Every row gives one point. The points of each table are mixes of a few directions, plus a little noise. Count the directions of each table, and those that both share. Where both have some left over, give the other angles between the two spaces (their principal angles), to ten degrees, smallest first.

First (7 x 2)
[[-24 -22]
 [-52 -48]
 [ -4  -3]
 [ 37  35]
 [ -8  -8]
 [ 25  23]
 [ 24  22]]
Second (4 x 2)
[[-46 -43]
 [ -4  -3]
 [ 19  17]
 [ 31  29]]
Directions: first 1, second 1, shared 1

First (7 x 6)
[[ 30 -28  -5  -1 -30  10]
 [-34  57 -10 -18   3 -41]
 [-16  12  12  11  22  -2]
 [-21  29  13  11  16 -17]
 [ 19 -12 -34 -35 -36  -1]
 [ 18 -51   5  11  18  45]
 [  4  -7  19  22   7   6]]
Second (7 x 6)
[[  2  27 -32   0   7  17]
 [-20  29  16  28  32   0]
 [ 31  -9 -13  -5 -45  -5]
 [-15  13   8  -8  -1 -23]
 [  0 -39  10 -32 -20 -18]
 [ 25  11 -25  -2 -34   1]
 [-23 -32  35  18  60  27]]
Directions: first 3, second 4, shared 3

First (8 x 12)
[[  2  25   7  30  29 -49 -31 -36 -14  11  17 -28]
 [  1  10   3  12  12 -20 -13 -15  -6   4   7 -11]
 [  2  21   6  25  24 -40 -26 -30 -12   9  14 -23]
 [  1  10   3  12  11 -19 -12 -14  -6   4   6 -11]
 [ -2 -22  -6 -26 -25  42  27  31  12  -9 -14  24]
 [ -1  -7  -2  -8  -8  13   8   9   4  -3  -4   7]
 [ -3 -29  -8 -34 -33  56  36  41  16 -13 -19  32]
 [ -1  -9  -3 -11 -10  18  11  13   5  -4  -6  10]]
Second (11 x 12)
[[ 34 -60  37   3  22   0   8   2 -22 -14  34 -28]
 [ -8   2 -11 -13 -17  20  11  14  11  -2 -14  17]
 [ -4   3  -6  -5  -7   8   4   6   5   0  -7   8]
 [-27  49 -30  -2 -17  -1  -7  -2  18  12 -27  22]
 [ -7   1 -10 -13 -16  20  12  14  10  -2 -13  17]
 [ -7   0  -9 -13 -15  20  11  14   9  -2 -13  16]
 [-16  33 -17   3  -6  -8  -9  -7   8   9 -14   9]
 [-12  26 -13   3  -4  -7  -7  -6   6   7 -10   7]
 [-18  43 -18   9  -2 -17 -15 -14   7  12 -14   6]
 [ 28 -39  33  14  29 -19  -6 -13 -24  -7  34 -33]
 [ 38 -59  43  13  34 -15  -1 -10 -29 -12  43 -40]]
Directions: first 1, second 2, shared 1

First (11 x 20)
[[-12   9 -26  11  16   2   0  -4  15  13   2   5   8  -6   2 -13 -42  -2
   -1  -7]
 [ 13  -5  33   4 -17   4  -7  -9 -44  -5  -3  12  -8  21  15  17  27   5
   20 -11]
 [  6   1   9 -20  -8   3  11   9  20  -9  -2 -16   6  -9 -23   0  34  -7
  -20  24]
 [  9  16   9  16  10  31  13 -13 -20   0  -7  16  26 -11  -5  12   1 -16
   11 -11]
 [ -4 -35 -12  14   4 -38 -22  12 -10 -11   8  -2 -42   4  38  14  -8  20
   22 -22]
 [-11 -18 -28 -11   8 -29  -3  21  44  -7   7 -24 -19 -17  -3  -8  -6   7
  -17  13]
 [-14  13   4 -15 -22 -12 -18 -13  -7  29   3   7 -11  45   7 -34 -32  18
   -6   6]
 [  3 -25  -3  23   8 -16 -13   4 -24 -12   3   8 -23  -3  33  23  -2   9
   28 -28]
 [ 15  13  22 -17  -7  25  22   2   8 -11  -7 -10  26 -15 -34   8  47 -18
  -18  24]
 [  7  10  -6  19  21  27  17  -5  -2  -6  -5   9  26 -28  -8  15  -3 -19
    7 -11]
 [-11  22   0 -24 -14   3   1  -6  20  21   0  -5  10  20 -21 -33 -15   2
  -25  24]]
Second (10 x 20)
[[ -6 -30  45  -9   7  28  10  11  25   6   2  14  10 -25  14 -31 -20 -26
   -1  -1]
 [  2 -25  49  -6   3  28  -1  14  29  -8 -10  -3   0  -7   3 -16 -31 -17
   16   1]
 [ -3 -21  33  -6   4  20   5   8  19   2   0   7   5 -14   8 -20 -16 -17
    3   0]
 [-11 -34  46 -11   9  28  15   9  25  12   8  23  16 -33  19 -39 -16 -31
   -8  -2]
 [  4  26 -41   8  -6 -24  -8  -9 -22  -4  -1 -11  -7  19 -11  26  18  22
   -1   1]
 [  2  16 -25   4  -3 -15  -3  -7 -14   0   1  -4  -3   9  -5  13  13  12
   -3   0]
 [  0  33 -60   8  -5 -34  -2 -17 -35   5   8  -2  -3  13  -7  24  35  24
  -15   0]
 [  6  29 -43   9  -7 -26 -10 -10 -24  -5  -2 -13 -10  22 -13  29  19  24
    0   1]
 [  0 -14  25  -3   2  14   1   7  14  -2  -3   1   2  -6   3 -10 -14 -10
    5   0]
 [  6  20 -29   7  -6 -17  -8  -6 -15  -7  -4 -12  -9  18 -11  23  11  19
    4   1]]
Directions: first 4, second 2, shared 0; angles 70, 90

First (8 x 32)
[[ -9  13  -3  -5   0   3 -11  -3  -8  -9  -3  -8   2   4   5  12   3  14
   11   0   5   2  -2  -4  -2   0   3  -5  -4  16 -19   0]
 [  7 -17   2  22  -2  -1  29  -1   6   4   7  14   6  -4 -11  -9  -6 -12
  -16   6 -12  -7 -14  11   5  -1 -11   8  -7 -24  20  -1]
 [ -7   2  -2  13  -3   3  12  -6  -6 -10   3   2   8   2  -3  10  -1  10
    1   7  -5  -3 -16   5   1  -1  -6   1 -14   1  -9   0]
 [-30  32 -10   6  -4  11  -9 -16 -25 -32  -3 -16  15  13   6  41   6  45
   28  10   6   0 -26  -2  -3   0  -1  -9 -28  38 -57   0]
 [-17  19  -6   1  -2   6  -7  -9 -14 -18  -2 -10   8   7   5  23   4  25
   17   5   5   1 -13  -2  -2   0   0  -6 -15  23 -33   0]
 [ 16 -15   6 -10   3  -7  -3  10  14  19  -1   6 -11  -6  -1 -23  -2 -25
  -13  -8   0   2  20  -2   1   0   4   3  19 -17  30   0]
 [ 20  -3   8 -52   9 -10 -48  20  17  30 -12 -10 -30  -7  14 -29   6 -28
   -1 -24  18  14  59 -20  -6   2  24  -7  48   5  25   1]
 [ 18 -31   5  25  -1  -6  38   4  15  14  10  22   2  -8 -15 -25 -10 -29
  -29   5 -17  -8  -8  14   7  -1 -13  13   0 -42  43  -1]]
Second (8 x 32)
[[  6   5   2  -9  -3  -3 -21   0  -7   2 -10   0   6   9   2  -4  -2  -3
  -15  -6  -1   2   2  -7 -13  -2   3  -6  12  -7  18   5]
 [-34  19  -3 -11  -2  -4 -18  -2   0 -13   3 -22   0   5  23  10   2  12
   17   0  21   4   1  -3  -7  -8  -4 -25   3  15 -15   4]
 [ 11 -22   5  -1   6  26  45  34  28   8  42  18 -29 -27 -28  -1  15 -17
   39   0 -14  -4  23  17  40  -7   6  46 -14   8 -60  -3]
 [ 25  -3  -5   7   6 -15  -1 -30  -5  13 -32   9   3  -4   0 -11  -6   4
  -16   6   1  -4  -3  -5  -6  25   8  -5  -4   4  36 -16]
 [-28  -7   5 -15  15   3  -9  34  -5 -16  33 -34 -16   5  10   9   2   2
   20 -10   3  14  18  -6   8 -13   0   5  21   8 -56   5]
 [-14  21   4 -25 -18   7 -27  -2  -5   8  -4   9   8  10  11   3   8 -17
   -8  -1  -4 -11  -5   1 -19 -17   2 -19   3   0  25   8]
 [  8 -17  -6  40  12 -21  27 -31 -20  -6 -16   0  17   6   0  -4 -18   9
  -31  17 -15  -7 -35   4  -6  22 -10  -3 -13 -14  30 -19]
 [ 24   5  -2  14 -16   7   3  -3  14   3 -13  21  13  -4 -18  -2  -2  10
   -5  -4   9   4  -1  -1   1   1  -4   7  -5 -14  19  17]]
Directions: first 2, second 6, shared 1; angles 40
